Each point is reached from the start by the listed moves, each made once or not at all, plus a little noise. Is the number of moves made odd or even? Then give how often each move was made.

Moves:
(1): [0.041, -0.013, -0.014, 0.019, -0.025]
(2): [0.019, 0.047, 0.003, 0.007, -0.018]
(3): [0.000, -0.019, 0.071, -0.013, -0.010]
Start: [0.017, -0.027, -0.003, 0.011, -0.031]
Points:
[0.037, -0.001, 0.068, 0.005, -0.061] -> even (0, 1, 1)
[0.078, -0.012, 0.056, 0.024, -0.083] -> odd (1, 1, 1)
[0.058, -0.041, -0.017, 0.030, -0.054] -> odd (1, 0, 0)

Moves:
(1): [0.054, 0.007, 0.001, 0.008, -0.047, 0.016, 0.013, 0.001, -0.004, -0.010, -0.014]
(2): [0.004, 0.060, 0.007, -0.003, -0.007, -0.022, 0.026, 0.029, -0.025, -0.026, 0.009]
(3): [0.009, -0.012, 0.038, -0.006, -0.010, 0.012, 0.011, -0.014, -0.010, 0.016, 0.027]
(4): [-0.002, 0.006, 0.000, 0.033, 0.008, -0.012, -0.002, 0.013, 0.017, 0.003, 0.005]
(5): [0.042, 0.013, 0.009, 0.001, 0.051, 0.008, -0.013, 0.017, -0.011, -0.045, 0.015]
(6): [-0.014, 0.011, 0.004, 0.016, -0.006, 0.057, 0.005, -0.006, 0.014, -0.007, -0.007]
(7): [-0.013, -0.040, -0.005, 0.011, 0.019, 0.000, 0.061, 0.030, 0.014, 0.002, -0.003]
(8): [0.015, -0.010, -0.012, -0.023, -0.007, 0.018, -0.023, 0.047, 0.025, 0.009, 0.009]
(9): [0.002, 0.006, 0.019, -0.012, 0.011, -0.021, 0.015, -0.026, 0.062, 0.008, -0.009]
Start: [0.027, -0.009, 0.005, 0.015, 0.002, 0.024, 0.008, 0.018, 0.078, 0.004, -0.030]
Points:
[0.117, 0.026, 0.056, 0.059, 0.016, 0.028, 0.105, 0.094, 0.058, -0.056, 0.008] -> even (1, 1, 1, 1, 1, 0, 1, 0, 0)
[0.083, 0.058, 0.013, 0.020, -0.052, 0.017, 0.047, 0.045, 0.050, -0.030, -0.036] -> even (1, 1, 0, 0, 0, 0, 0, 0, 0)
[0.063, 0.010, 0.073, 0.013, 0.048, 0.080, 0.026, -0.012, 0.134, -0.024, -0.006] -> even (0, 0, 1, 0, 1, 1, 0, 0, 1)
[0.133, 0.001, 0.044, 0.012, -0.016, 0.134, 0.000, 0.060, 0.093, -0.031, -0.003] -> odd (1, 0, 1, 0, 1, 1, 0, 1, 0)

Moves:
(1): [0.042, 0.006, 0.006, 0.012, 0.032, 0.039, -0.009, 0.028, 0.021, -0.004, 0.030, 0.037, 0.025, -0.058, 0.003, 0.017, 0.028, 0.062, 0.046, -0.003]
(2): [-0.020, 0.045, 0.021, 0.017, -0.021, -0.019, 0.014, 0.003, -0.049, -0.008, 0.006, -0.011, 0.005, -0.031, 0.001, -0.044, 0.004, 0.011, 0.014, 0.009]
(3): [-0.043, -0.005, 0.067, -0.009, 0.004, 0.005, 0.011, 0.025, -0.026, 0.019, 0.039, -0.013, -0.011, -0.024, 0.024, 0.016, -0.065, -0.001, -0.041, 0.009]
(4): [0.003, -0.029, -0.007, 0.031, -0.025, 0.006, 0.018, 0.011, -0.010, 0.001, 0.003, 0.016, -0.015, -0.014, 0.000, 0.008, -0.003, 0.018, 0.002, -0.010]
(5): [-0.038, 0.028, -0.009, 0.015, 0.021, 0.004, -0.015, 0.018, 0.003, 0.049, -0.006, -0.003, 0.027, -0.011, -0.002, -0.005, 0.019, 0.019, 0.001, -0.032]
(6): [-0.003, 0.015, 0.001, 0.000, -0.020, 0.011, 0.002, 0.052, 0.030, 0.018, -0.023, 0.009, 0.001, -0.010, 0.027, -0.020, -0.013, 0.001, 0.027, 0.014]
(7): [-0.005, -0.002, 0.008, -0.008, 0.021, 0.015, 0.058, -0.046, 0.022, 0.021, -0.021, 0.015, 0.004, 0.005, 0.020, 0.004, -0.010, -0.006, 0.008, -0.042]
(8): [0.028, -0.026, 0.021, -0.045, 0.043, -0.042, -0.011, 0.034, -0.011, 0.008, -0.037, -0.031, -0.018, 0.006, -0.026, -0.012, -0.033, -0.042, 0.024, -0.031]
(9): [0.024, -0.021, 0.056, 0.009, 0.008, -0.005, 0.016, -0.001, 0.061, -0.005, -0.005, -0.020, -0.038, -0.038, 0.003, -0.009, -0.001, 0.051, -0.035, 0.000]
(10): [0.043, 0.016, -0.009, 0.021, -0.019, -0.012, 0.030, -0.008, -0.008, 0.043, 0.018, 0.006, 0.017, -0.012, 0.002, 0.029, 0.023, -0.004, 0.005, 0.009]
(11): [0.005, -0.006, -0.044, -0.051, -0.030, 0.018, 0.029, 0.016, 0.023, -0.025, 0.047, -0.003, -0.003, -0.018, 0.001, 0.000, 0.003, -0.035, -0.003, -0.032]
(12): [-0.005, -0.015, -0.029, -0.022, -0.010, -0.037, 0.018, 0.010, 0.006, -0.003, -0.004, 0.025, 0.022, 0.015, -0.015, -0.002, -0.032, 0.002, -0.013, 0.034]
(13): [-0.010, -0.006, 0.034, 0.006, -0.020, -0.001, 0.010, -0.012, -0.016, 0.002, -0.029, 0.002, 0.042, -0.016, 0.001, 0.003, -0.008, -0.026, -0.019, -0.006]
(14): [-0.009, 0.013, 0.039, 0.000, 0.022, -0.017, 0.022, 0.040, 0.003, -0.035, 0.022, 0.009, 0.021, 0.024, 0.032, 0.024, 0.026, -0.005, -0.027, 0.003]
(15): [0.020, 0.004, -0.033, -0.015, 0.023, -0.013, -0.011, 0.010, 0.002, -0.006, -0.031, 0.005, 0.012, -0.009, 0.061, 0.015, -0.014, 0.020, -0.009, -0.035]
(16): [-0.042, 0.015, -0.032, 0.030, 0.030, 0.018, 0.052, 0.019, 0.003, 0.005, -0.017, -0.001, -0.019, -0.035, -0.007, 0.016, -0.009, -0.024, 0.011, 0.047]
(17): [0.025, 0.004, 0.009, -0.008, 0.010, 0.018, -0.017, 0.013, -0.023, 0.040, -0.032, 0.041, -0.027, -0.020, -0.009, -0.029, 0.036, -0.011, -0.041, -0.014]
(18): [0.000, 0.016, -0.010, -0.034, -0.034, 0.003, -0.015, 0.004, -0.008, 0.025, -0.030, -0.008, -0.017, 0.015, -0.037, 0.023, 0.022, 0.027, 0.028, 0.026]
(19): [-0.010, -0.014, 0.023, 0.006, -0.013, -0.050, -0.038, -0.017, 0.007, -0.038, 0.004, 0.028, -0.019, -0.016, 0.027, 0.018, 0.048, -0.001, 0.016, 0.018]
(20): [-0.009, -0.068, -0.001, -0.006, 0.032, -0.002, 0.009, 0.013, -0.024, 0.008, -0.028, -0.031, 0.028, -0.031, 0.012, -0.059, 0.027, 0.014, 0.013, 0.054]
Start: [0.020, 0.001, -0.030, 0.004, -0.017, -0.053, 0.031, -0.001, 0.018, 0.036, 0.026, -0.008, 0.034, 0.029, -0.016, -0.003, -0.011, -0.008, -0.017, -0.012]
Points:
[0.064, -0.070, 0.041, -0.015, 0.154, -0.026, 0.216, 0.171, 0.051, 0.157, 0.006, 0.020, 0.041, -0.205, 0.096, 0.016, 0.016, 0.049, -0.063, -0.091] -> even (1, 0, 1, 1, 1, 0, 1, 1, 1, 1, 1, 0, 0, 1, 1, 1, 1, 0, 0, 1)
[0.078, -0.082, -0.094, -0.139, -0.017, -0.110, 0.150, 0.020, 0.019, 0.115, -0.030, -0.034, 0.067, 0.005, -0.059, -0.020, -0.011, -0.049, 0.047, 0.002] -> odd (0, 0, 0, 0, 0, 0, 1, 1, 0, 1, 1, 1, 0, 0, 0, 0, 0, 1, 0, 1)
[0.042, 0.015, 0.069, -0.020, 0.048, -0.153, 0.064, 0.078, 0.097, 0.071, -0.094, 0.045, 0.101, -0.132, 0.088, -0.037, -0.023, 0.083, 0.045, -0.087] -> odd (1, 1, 0, 0, 1, 1, 1, 1, 1, 0, 0, 1, 1, 0, 1, 0, 0, 0, 1, 0)
